Every row gives one point. The window is the flat piece filled in between its corners: a triangle in 3 columns, a solid with four corners in 4, and so on. A path goes straight from each point to the next, and from the last back to the first. After which points does the path pass through the window?

Window (3 x 3)
[[-48 -43  22]
 [ 42  -2   4]
 [ 20  16   5]]
Path:
(1): [29  3 48]
(2): [ 31  -9 -10]
(3): [-18 -30   1]
(4): [-15 -24  45]
(5): [32 -4 25]
(6): [ 25 -10  -4]
(7): [ 14   9 -15]
(8): [21 15 34]
(9): [17 11 31]
(10): [  6   6 -37]
(11): [-17 -41 -28]
(12): [-15 -24  59]
(13): [22 15 25]
(14): [ 14  12 -15]
(15): [-44 -45 -11]
(16): [-39 -31  60]
Through the window after points: 1, 3, 5, 7, 9, 13, 15

Window (6 x 6)
[[-33 -25  -2  24  49   0]
 [ 13   2  31 -60 -22 -15]
 [ 16 -22 -19 -22  12  -8]
 [  6   4   7  27  55   0]
 [ -2 -35  -8  48  14  16]
 [  2  16 -24 -40 -60 -14]]
Path:
(1): [-15 -23   8  17  24 -40]
(2): [-25 -12  -3  -5  38  38]
(3): [ -2 -11 -16   1  37  37]
(4): [  0 -23 -12  28  28 -28]
(5): [ -9 -26 -15  37  36 -30]
(6): [-13 -12 -13  21  43  20]
(7): [  3  -1 -19 -28   6  37]
(8): [  9 -13 -11  -6  -4 -26]
(9): [ -1 -25  -3   4  -8 -50]
(10): [ -9 -10 -23 -29  12  41]
(11): [  5   1 -10 -26 -18  28]
(12): [ 14  -9   1 -12 -25 -24]
(13): [  0 -10   1  15  -4 -28]
(14): [ -8   4 -10  -5   4  18]
(15): [ -1   1 -20  -6   9  43]
(16): [  0 -12 -10  20  -1 -40]
Through the window after points: 1, 7

Window (9 x 9)
[[ 15  15   8   3   2 -15   6  27   3]
 [ -3 -13  22 -11 -31   9 -21 -60  -1]
 [-17 -32  -6  -5  18  30   2 -41   0]
 [ 31  16  -6 -33 -39  14  25  17  18]
 [ -6  35 -27   8  16  24  13 -12   5]
 [-53  -3  -6   5   7  19  -2 -21  -4]
 [  4  -4  -1 -24 -19  10 -32   1  -3]
 [ -7  39 -44 -26   9 -17  22  17   5]
 [-15  14 -46  14  -4  -5   8   3  -3]]
Path:
(1): [ -8  19 -32 -14   7  -3   1  17  34]
(2): [ -4  25 -26 -12   1   3  21  17 -31]
(3): [ -6  15 -20  -3  -5   4  15  -8 -47]
(4): [-14   3 -19  -3   3   3   0  -6  26]
(5): [ -8  12 -23  -1  10  -1   3  10  43]
(6): [-11  22 -24  -9   7  10  19  12 -19]
(7): [ -6  18 -29  -4   1   0  19   0 -33]
(8): [-10  19 -33   1   0  -2   5   4  15]
(9): [ -9   6 -24  -4  -4  -4 -11   2  23]
(10): [ -4  12 -23  -9  -8  10   7  -3 -28]
(11): [ -7  10  -9 -19  -6   9  11  -4 -30]
(12): [-14   1 -16  -1  -4   0  -4   1  35]
Through the window after points: 3, 7, 9

Window (12 x 12)
[[-16  41  -5   8 -33   8 -32 -34 -26  19  -3  -4]
 [-37   1   0 -15 -19  24 -14  37  35 -18 -18 -16]
 [ 39  14  19  26   3 -42  16  26  35  31  -1  10]
 [-18  14  -2 -56  35 -24   5  29  54   0 -19  -8]
 [ 46 -42   5 -11 -21   5 -11  34  38  37  19  -7]
 [-18 -12  51 -45  14  -3  41   2  27  -1  26   6]
 [-20  37   2 -54 -12  17  40 -20 -14  14 -30 -22]
 [ -7 -20 -29 -13  -4  10  -2   2   3 -18  21 -10]
 [-17 -21  -1   3  26  48  13 -35  16  -6  23   2]
 [ 34 -34 -11 -31   9 -19  -9  35 -18  43 -38 -17]
 [ 38  13  -8 -29   8  25 -31   2 -21 -11 -44  -8]
 [-10  -9 -28  -2  -6 -19 -25 -27  20 -18 -34 -17]]
Path:
(1): [-19   7   6 -15  -4  16  -7  13  16  -4  -8 -36]
(2): [-12  21  14 -14  17  -5  -6   1  23   2   2 -58]
(3): [-11   9 -18 -40 -10  -1   1   3  11  11 -25  44]
(4): [ -9 -13   6 -34 -14   5  19   1  23  -2   1  45]
(5): [ -8   6  43 -26  30   4  17  -4   7   5  16 -52]
(6): [ 10  11  18  -2  13  -1   1   0  18  -2  12 -60]
(7): [ -8  -1  -7 -10  -9   3   3  -3  24  -1 -10  39]
(8): [ 13 -23 -19 -27 -10  -4  -8   3  10  18 -26  36]
(9): [ 17 -15  -4 -15   2  -9 -10  15   4  19 -16 -29]
(10): [ -7   1   3 -17   7  -4  -2  -7  13  -4   5 -31]
(11): [ -9  -6  -6 -19  -9   1   1  -5  11  -2  -9   8]
(12): [ -8 -12  -4 -15  -8   2   4  11  22  10  -3  12]
(13): [ -1  -5  13  -9   3   0   0  13  24  10   5 -35]
(14): [  7 -17  18 -22  25  -1   9  15  25  -5   5 -48]
(15): [  5 -26 -20 -30  -7   2  15  19  25   0 -13  45]
(16): [-21   1 -12 -23 -25  15   2  13  22  -4 -22  34]
Through the window after points: 2, 4, 8, 10, 16

Window (14 x 14)
[[ 29  18  -9 -31 -20  11   9  35  10  28 -15  -1   3  -1]
 [-31   7 -13  60  28 -16   3  -4 -14   6  -7   6   7   1]
 [  1  47   6 -35 -33   4 -35  32   6  17  -5 -19  -2 -12]
 [  5  41  46 -28 -13  24   2  10  10  36  -1 -19   8  -1]
 [-21 -16 -16  16  45 -29  -5  -9  -9  27  11 -14 -14 -15]
 [ 19  35   0 -28   0 -11  17   6  19 -31  -7  -5 -19  -3]
 [-27   7 -32   9  12  22   3  -3 -10   9  26  -1 -17  -4]
 [-40 -24  -6  19   4 -14  17   7 -25  -4  -3 -13 -20  -2]
 [ 15  -8  13  41  11   2 -17  17 -24 -16  25 -13  -9  11]
 [  4 -19 -13  31  15  19 -16   0  -3 -43  -5 -45  16   9]
 [ -3  38  22 -47   6  14 -11  35 -24  20   2   3  29  -5]
 [-24   3 -31  32  12 -33  27  -9 -27  13  30 -27   6  -5]
 [ 17   3  -9 -29 -31 -15   3 -29  10 -11  -3  16   0 -11]
 [ 10  12  12 -38 -24 -10  -1  20  52 -19  12   5  14  14]]
Path:
(1): [-13   9 -16  -1   4  -3  -8   4  -7   2   4  -6  -5  35]
(2): [ -2   1  -6   1   0   2  10  11  10  -6  16  -2   0 -37]
(3): [ -9  15   7   9   0   7   4  12   2   7   7  -7   4 -22]
(4): [-6 16  4  4  7  2 -3  1 -8 11  3 -9 -4 17]
(5): [ -5   1 -10   4   7  -6 -14   4  -9  -7   1 -18  -7  24]
(6): [ -3  -5  -8  17   7  -5   5   9  -4  -7  11  -8   1 -21]
(7): [ -2   8   8   6   3  -5  -3  15  -3   4   9 -10   1 -26]
(8): [ -1  16  -4  -8   4  -4 -11   0   0  11   2 -13  -7  27]
(9): [ -8  16  -3  -7  -4  -9  -8   1 -13  16  -3 -11   0  39]
(10): [ -4   9  -1   0  -1   3   1  14  -5   7  12 -11   9 -31]
(11): [-12   5  -5  17   6  -8  12   9  -6  -6  11  -7  -2 -23]
(12): [ -8   7 -14   1   8 -14  -1  -7 -11   4  -2 -17  -9  34]
(13): [ -8  16  -6  -8  -7  -5 -11  10  -5   8  -4 -18  -2  22]
(14): [-10  19   4   7  -6   1  -3  18  -3   2  11  -9   3 -53]
(15): [-13  -5  -7  14   5   3   2  12  -9  -6   9 -12  -2 -17]
(16): [-16   0  -7  10  18 -10  -4 -14 -18   9   0 -15 -22  50]
Through the window after points: 3, 7, 11, 13, 15

Window (14 x 14)
[[ -9  -8   2  -5  -1  23 -18  14 -19   5  -4  -2  18   0]
 [ -2  -2  30   6  -4  -2 -21 -22  -3  -4  12   3 -14   6]
 [-38  38 -10 -21  -1 -20  25   4  20 -20 -32 -17  -4 -15]
 [ 19   6 -24  24 -30  14  29  21   1 -12  44   5 -28  18]
 [-15  16   4  22 -25 -28  15   9   7   0 -45 -29 -18  -1]
 [  2   6   9   2  10  10  -2  -2 -50  31  32  11  -4   1]
 [ 19 -11  16 -17  -2  -2  -1 -37 -34  -8 -24  13  10   8]
 [-45  15  20  22   3 -16  33   6   1 -30 -35 -14  10 -15]
 [-37  17 -25  28  -6 -29  13 -20   9 -26 -19 -33   8 -13]
 [  5  -9   2  13   6 -19 -20   2 -23   6  11  39   6  -8]
 [ 21  14  17  16   5   7   1   1  -1  26  13   8  25  -3]
 [-23  47  -4  36  10   5  10   4  13 -19 -60 -19 -16 -18]
 [ 21 -28   9 -16  34  -2   8  -8 -11   2  -9  -8 -14  14]
 [-21   7 -14  54 -29  21  19  -3  21  33   4  23 -21  -3]]
Path:
(1): [  1   8   6  16  -4  -7  14  -7  -4  -6 -13  -1  -5 -20]
(2): [-10  16   4  15   4 -12  12  -8  -2  -2 -19   2  -6  18]
(3): [-12  19  -4  12  21 -13  10   9  -3  -8 -24   0  -5  42]
(4): [ -2   1  10   6   2   0   9  -6  -2  -2 -15  -9  -5 -20]
(5): [ -6  -6   1  12 -15   5  10   3  -8 -11 -16 -19 -21 -51]
(6): [-25  27  -4  11   9  -5   5   0  -3  -5 -13   9  10  43]
(7): [-16  18  -5  15   7  -3   5 -12  -6   7  -8   7   1  33]
(8): [ -3   7   4  11  -2  -8  12  -4  -8  -1  -4   0 -10 -19]
Through the window after points: 3

Window (14 x 14)
[[-12  -9   7   2  16   3   1   2  18  37  41  -6 -43  -8]
 [-24  -5 -14  29   5  -5  31 -10  -2  37  48 -35 -30 -18]
 [-13 -28 -21  16 -16  -4   4   1  14 -44 -15  28  18  12]
 [ 17   9   6  20 -21 -16  -9  23  16 -24  -2   0  25   4]
 [-20 -11  -9 -13 -33 -43  12  -5  12 -29   1   7 -12  -5]
 [-15 -14  -7   7   4   6  -1  32 -33  44   3 -26 -11  17]
 [  4 -34  -1 -19 -11  28  19  24 -23  15  28 -36  -2  15]
 [-15  28   1 -22  -3  20 -15  11  11 -26 -18 -13  39  -2]
 [ -7   5 -21   5  15 -11  20  -2 -23  16  57  -3 -41   7]
 [ -6 -15  -9  28 -50  -9 -12 -17   3 -53 -14   8 -25  20]
 [ 10 -25  18 -11  18   7  14  -8 -34  15  -1 -27   6   7]
 [  9 -22 -47   9 -22 -29  -1 -23  22 -21   2  -6 -26  19]
 [ -3  20  13   5  25  15   8  55  12 -23 -24 -27   5  -9]
 [  9  28  12  -1 -15  24  24  32  14 -10 -43   3  21  12]]
Path:
(1): [ -1  -6 -26  -1 -15  -1  -5  -4 -11  -7   2   5 -13 -14]
(2): [-10 -11  -1   9 -12  -7  10   1  10 -11   6  -7  -1  20]
(3): [-15 -22  18   4   0  -7   8  14  16 -18  -3 -10   0  60]
(4): [  6   3 -18   0 -13   5  -3  10  -9  -7  -6   4  -4 -15]
(5): [ 10 -10 -20   2 -16  -2   1   2  -1  -9   0  -7 -13  -9]
(6): [-27  -2   4   7  11 -19   4  -6  26 -14   4 -19   5  51]
(7): [ -7   1  18  -5  -1 -12   5  11  24  -8  12 -14   6  53]
(8): [  3  -3 -15  14  -5   4   0  12 -13   3   4  -9  -5 -14]
Through the window after points: 5

Window (14 x 14)
[[ 20  35  -3 -17 -15 -40   9  14  52   9 -13 -17  -5  -7]
 [-14  32  15 -28 -17  34  10 -11  31 -13   1 -15   8  18]
 [-33 -21  -3   3  -4   9  17 -11   6 -42 -16  -2   1  -8]
 [ -1 -22  12  -4 -16  -7  16 -21  13  -4  11 -24  17  12]
 [-13 -30  21   9  -4  10 -37  13 -29  27 -32   0 -31  -2]
 [ 32  -5 -27  -2  18   0  22 -24   7   5  -4 -30  26   7]
 [ -3 -20  -7 -42  -4  -3  25   7 -11   2   9 -36 -32   9]
 [ -3 -26   3 -16  10  15  -7  -7  22   3  18   3   0  -3]
 [  3  12  -6 -30   2 -24 -42   3   8  21   6 -21  -1   3]
 [ -5  -8  19   1  26  -4   8  -3   3  13   9 -39   6  14]
 [ 24   4 -28  22 -17  -1  23  48  11 -23  14  13  25  -6]
 [ 17  24  -9   9 -14  26  -2  -5  32 -22   6 -24 -12  19]
 [-36  -1 -11  31 -17  -9 -24   9  13  19  22  60  -1 -12]
 [-26  -8 -14 -16  -6  26 -32   8  20  23 -13 -30  -3  12]]
Path:
(1): [ -2   0   6  -4  -4  10   1  -7  11   6  10 -30   4 -15]
(2): [-12  -1  -7 -10 -26  23  -4  10   9  13  16 -29  -7 -43]
(3): [-11  -1   3 -13  -4   1 -11  10  21  -2  -5  -5 -10  25]
(4): [ -1  -7 -13   0   5  -5 -12   2  16  -4  -2  14  -1  42]
(5): [ -5   2  -2   1  -7   8  -7   2  20   5   7 -10   5 -12]
(6): [ -8   1  -1   1 -20   2  -2  -1  13  13   5 -15   0 -30]
(7): [ -6   1 -12  -8   8  -3  -2   9  13  -6  -6  -1   0  52]
(8): [  0 -11  -2  -8  12   0  -2   5  22  -2   3   5  -2  26]
Through the window after points: 8

Window (14 x 14)
[[ -5  20   3 -25 -15  16 -24  14 -10   1  26 -14 -18   9]
 [-10  35  27 -11  54  17 -21  23  -4   9  15   5 -27   3]
 [ 10  24  12   9  19 -15 -14 -23 -13   1  21  -4   3 -11]
 [-12  25 -13 -30  21 -13 -11  22   8  -8  22 -39  17  -9]
 [-31 -10  15 -27 -12 -21  -3  25 -38 -58  22   3   6  30]
 [ -4  29 -41 -31   0  -4 -32  16   3   8  19   9  15 -20]
 [ -7  16   3 -23 -17 -17 -26   1  15  11 -14   0   9 -17]
 [-27 -40 -16  29  -3 -17  33 -18  36 -10  35 -12 -11  -6]
 [  7  23 -11 -31 -11   0   9  14 -11  18  -8  -1  24 -17]
 [  2  29 -16 -41   6   5 -13 -32  -6   4 -13  -1 -10 -11]
 [-42 -52 -24  30 -34  10 -11  -4   4   9 -16 -12  34  12]
 [ -1 -38 -17 -36   1   4 -50  22  -2  26  19  -6  16  14]
 [ -7 -12  -4  47  -4 -10  16   4  -5  -4 -31 -12 -39  16]
 [ 20  10  19  -8  -7   3  -8  -8  -6 -60   1  15  23  18]]
Path:
(1): [ -6  -9   3 -13  -8   3 -20   1  -6  -8   3 -10   2 -22]
(2): [ -3 -11  -9 -19  -5  13 -26  12 -16 -16  -5  -9  -3 -33]
(3): [ -8  11  -3  -8  -1  -8 -13  -1   3  13   2  -1  10  30]
(4): [ -7  19  -5   2   2 -20   3  -1   7  -3   1   0   2  36]
(5): [  3  -7   4   0   5  10 -17  -7 -23  -8   0 -14 -17 -42]
(6): [ -5  -2  -2 -13   0   2  -7  12 -13 -16  14  -9  -2 -22]
(7): [-10  15  -1 -14   1 -17  -2   1   8   0   6   2   0  27]
(8): [-14  15 -10 -13  -7 -14  -5  -2   7   1  -2   2   4  17]
Through the window after points: 4, 8

Window (14 x 14)
[[-17  34   4  22  -9  -8   8  24  13   2  -4  13  16  -1]
 [-10 -15  15  -4 -16   1  18  -3   9  -9  32  11   3 -18]
 [ 24   2   4 -22 -50   4  -4   4  11   0 -49 -42  -9   2]
 [ -9   3  16   8  16  15 -13  33  16 -27  16  12   0  -9]
 [ 16   3  19 -39  28  -5  17 -36  12  22  16  -1   5  18]
 [  1  16  36  23  15  43  11   9  -5   1  13   9  11  13]
 [ -7  13  39 -51 -22  -6 -15  31 -22   3  22 -30  10   2]
 [ -3  22   7  12  25 -15  -4   2 -60 -14   0   5  10   6]
 [-29  27 -33  -9  18 -11  49  22  -8 -27  36 -15 -14  -5]
 [-22  19   2  17  -8  -6 -13   7  -4 -11  10 -20  -6   2]
 [ 26 -34  14  27   8  27  -3  29  11   3   9 -16  24  10]
 [  0  36  -2 -45   3   9 -28  26 -31  10  33 -15  -2 -13]
 [ -8  47   4  24  16   1   8   5 -10 -33  24   5  27  -3]
 [ 55 -21  34  16  13 -16  16 -17   5  -2  18  -3 -43  -9]]
Path:
(1): [ -8   8  22  13  14   7  12  14   0   2  10 -13  11 -24]
(2): [ -5  22   7   9  17   1  10   6   1  -1  -1 -20   7 -22]
(3): [  0  14  -4   7   0   9   5  14  -7 -14  23  14  -1  14]
(4): [ 13   2   9 -10   2   2   5   4  -4  -5  17  -1   2  13]
(5): [  3   9  34  -5  25   8  23  12  11  23   4 -13  16 -39]
(6): [-20  -4  34   2   3   1  12  -1   3  16   2 -28  -1 -41]
(7): [ 24 -13  -1 -17  -9   4   4  10   1  -9  29  17  -5  25]
(8): [ 11  11   3 -11 -15   6 -17   5  -9   4  15  14   0  28]
(9): [  4  11  42  -5  17   0   3   1   2   8  -4 -25  14 -37]
(10): [ -1   9  21  -2   8   2   6   0  -8   8  -1 -23   9 -16]
(11): [ 10  14  -3  -2 -13  -7   3   6  -8 -10  11   4  -4  20]
(12): [  4  17   3  -2 -10  -8   1  18  -5 -10  14   6   3  14]
(13): [-14   9  20   0  19   0   4   0  -8   7   4 -29   6 -41]
(14): [  0   7  37   3  22   7   2  -3   9  12   3 -16  19 -43]
(15): [ 11   9   5  -4  -9   8  -6  14  -6 -10  15  11  -6  36]
(16): [  5   3   3   1   0  14  10  16  -2 -12  22  -3   4  18]
Through the window after points: 16

Window (14 x 14)
[[-10   2  16 -13  26   3 -13   7  -1  13   8  -5  23  15]
 [ -9  -6 -11   1  16  -7 -27  12   7 -11  18 -24  18   9]
 [-10  -7  -2  26  10  -8 -42   3   8   7   7   5  25  12]
 [ -6   3  12  37 -27  34  28   4   1  20   1 -14  -9  -9]
 [ 13   1  12  30  -2   7   3  17 -54 -19 -10  13  13  14]
 [ -9 -16 -11  11  12  12 -17 -17   0  -7 -16  -9   8   5]
 [ -1  -4  -3  10  24 -17 -36  13 -11  16  12  -4  -6  14]
 [-17 -48  -5  12  16  10 -26  21   9  -8  12  15   4   3]
 [ -8   6  13  19   2 -15   2   5  17  -6   0   1  -9  -9]
 [-13 -12 -17 -60  -4   8 -26   5  -5 -28  11  31  14   9]
 [  2   4 -14  11  19   1 -17  24   4   8 -12  -3  15   7]
 [ 49 -20  15   5  12  11 -27  19  18 -11  12  -2  -4  -4]
 [ 31  -3   0  17  22 -11   6  11  -6   0  30  20   2   7]
 [-16   3   5 -17 -41 -13  41  -9  -1  19 -14 -13  13  -9]]
Path:
(1): [ -7 -19   0   5  -1   3  -6  11   8  -4  -2   2   3  38]
(2): [-13  -2  -3   6  10  -1 -11   4 -11   0   7   4  14 -19]
(3): [  9  -9  -2  13   5   5 -12  10  -6  -3   7  -3   8 -20]
(4): [ 17 -14   2  19  -9   7  -6   7  22  -7   4   0 -12  37]
(5): [  2 -13   2  16   6   0  -9  14  15   0   7   1   3  41]
(6): [ -7 -15  -4  12  13   0 -29   6  -3   0  10   8  16 -15]
(7): [-3 -8  4  4  4  2 -9  2 -4  2  6  0 11 -7]
(8): [  4 -10  11   3  -5  -3   6   6   5  -1   3  -2  -3  42]
(9): [14 -8  1 11 11 -5 -2  7  4 -2 11  7  1 19]
(10): [  8   2   0  14  19  -1  -5   7 -17   3  18   9  16 -31]
(11): [  0  -4   6   8  15   0 -16   6 -15   5  11  14  11 -27]
(12): [ 4 -8  0 11 -1  4  0  7 12  0 -6 -4  3 39]
(13): [  1 -14   2   8  -2  -4  -4  15  16  -9  -7   7   1  44]
(14): [ -2  -1  -1  -5   9   5 -11   5 -11   5   3  -3  16 -16]
(15): [  5  -8  -9  16   5  10 -16   5 -15   3   6   0  14 -36]
(16): [ -1 -10  -3  18  -2   6  -6   5   5  -6  -7  -2  -2  19]
Through the window after points: 5, 9, 13

Window (14 x 14)
[[ 44  10  15 -14  20   2   0   1  -2  -3   7   8  -5   0]
 [  3  -4  19   2 -37   7  10  24  30  12   8 -12 -10 -33]
 [ -3   8  30  21 -19 -14 -15   1  12  17  -1  -7  21 -16]
 [-24   4   1 -27  13 -31 -22   5 -12 -28   5  18 -16 -12]
 [-11  19   1  21  -7  11 -38  12  22  13   9 -16  -2 -17]
 [-24 -16  14 -18  29  10 -15 -25  -7  19 -16  19  -3   4]
 [ 46  -9  11 -14 -52 -12 -25  -3  60 -37  20 -57  15 -18]
 [-10  28  27  -8  11  -4  11  -8  -5  -8  17 -24  -4  -3]
 [-24 -15  24  21  45  -9 -41  -4  31 -18  22  -9   5   9]
 [ 14  -1  -2  10  14  -1  -4 -17 -19 -19  31  10 -16  12]
 [  0  10   0 -33   5   4  28 -19  27  11   9  33  13  -2]
 [ 10   4   5  18  31  11  -6   3 -20 -39   1 -14  14   5]
 [  0   1   0  -7  14 -18   5   9  -7   9  11 -29  14  -4]
 [ -3   8   6  20  30 -15   2 -15  12  -5 -12  -5 -12  17]]
Path:
(1): [  0  -1   5   7  11  -8  -7 -17  28   5  10  -1   5 -36]
(2): [-5 10 18 -1 -5  0 -7  8  9  3  6 -1  8 10]
(3): [  8   6  12   1   0  -5  -6  13  13 -10  12 -15   1  11]
(4): [  8   5  11   5   7  -9  -6 -10  14 -10  12 -11   6 -24]
(5): [  9  -2   6   1   1  -7 -15  -7  18  -9  10 -18   2 -26]
(6): [  7   6  24  -5 -17  -6 -21  15  13 -15   2 -16  -5  28]
(7): [ -6   2  15  -1   0  -5 -23  11   0  -4   3  -4  -2  29]
(8): [  3  -1  12   5  15  -3 -12 -10  11  -5   7 -14  -1 -18]
(9): [  4  -5  12  15  27  -9   0 -25  19  -2  -1  -6  -1 -35]
(10): [-5 12  7 -6  6 -9 -2  2  6 -4  3  3 -4 20]
(11): [ -3   3  23  -7  -9   0 -21  18  11  -7  16  -2   6  18]
(12): [  6  -5   6   8  16  -6 -10 -18  13 -12  13 -15   7 -36]
(13): [ 10   1   8  14  11 -11  -5  -9  16 -11  19  -9   3 -24]
(14): [ -2  10  23   1  -5  -9 -22  18  15  -9   6 -22   7  27]
(15): [ -5   2   8 -11  -6  -9  -6  14  13  -3   7  -7   2  33]
(16): [ -2  -1  10   6  33  -6  -7 -19   7  -1   7  -7   5 -25]
Through the window after points: 1, 9, 15

Window (14 x 14)
[[ 10  14   7 -10  28  -7  17   0  27  26  -1  32  24   6]
 [-20   7  -4   9   8   7 -60  13   5  -4 -11  -1 -22  11]
 [ 10   0   5   0   1   7   6  19 -22 -14   6   0   8  -2]
 [ -2  -7  23  15   0  11  13   7  -5  15 -23  16   3   1]
 [ -8  -3  -7   0  23  -5   9   8  11 -11   0  -9  25  -7]
 [  2 -16  -4 -23  -4   2  -3  -5   7  -3 -11  15   6  -6]
 [ -9   3   6  -7   9   6  28   2  27 -20  25 -13  11   9]
 [ -6  17 -15  -4   5  -1 -26  13  -1 -23 -30  10   1   4]
 [  8  -5   3  -2   7 -20   7  18  -5 -10  -5   8 -12  -6]
 [ 19  -4 -15   2   4  15   6   9  -7  -7 -16  -3  -6   6]
 [-11   6  -1  12  19  10   5  -4 -16 -16   6  -1  -8   0]
 [ -4   1  18 -24  -4 -24   9   8 -10  14  -3 -13  -9   6]
 [ 12  -5  32 -19  12 -19   0  -1   0   2 -10  -3  -3   4]
 [ 22  -9   0   6 -22 -29  -1 -36  -4 -13  17   2   7   4]]
Path:
(1): [-11 -14  -3  -1  15  -4  12  12  -6 -12  -1   4   5  34]
(2): [  6   9   7  -5   2   3   7   1   3  -7   5  -7   0 -13]
(3): [ 8  7  3 -2  4 -4 -1  1  2  0  0  5  7 -8]
(4): [  2 -14   4  -2  13 -10   7   0   0  -3   1  20   7  38]
(5): [ -6 -17  -2  -6  17 -13  -4   7  -3 -18   0  10   3  29]
(6): [  4   8   0  -7   1  -2  -5   5   6  -4  -1  -4  -5 -11]
(7): [ 21   9   1  -1  -1  11   3  -1   4   1 -11  -4  -8 -17]
(8): [  1 -18 -19   1  10  -1   4  14 -15 -16 -10   4   5  33]
(9): [-14 -16  -7   3  13  -8 -10  13  -7 -17  -4   8   5  31]
(10): [  2  14   2   0   3   6   2  -2   8  -3   1  -4  -2 -13]
(11): [ 11   8  13  -3   6  -3   5  -3   6  -2  -8  -3   1 -19]
(12): [ -1 -10  10 -12  11 -12   2   9  -4  -8   1   0   6  19]
(13): [ 7 -6  3 -8  8 -7 17  2  1 -4 -5 11 12 12]
(14): [ 10  17   5 -11   4  -3  15   2   8   1  -4   0   5 -22]
(15): [ 14  12   7  -2   1   2   6   4   2  -1  -3  -1   5 -23]
(16): [ -2 -13  -1  -8   9  -9   9   4  -6  -9  -5  11   7  27]
Through the window after points: 1, 3, 7, 11
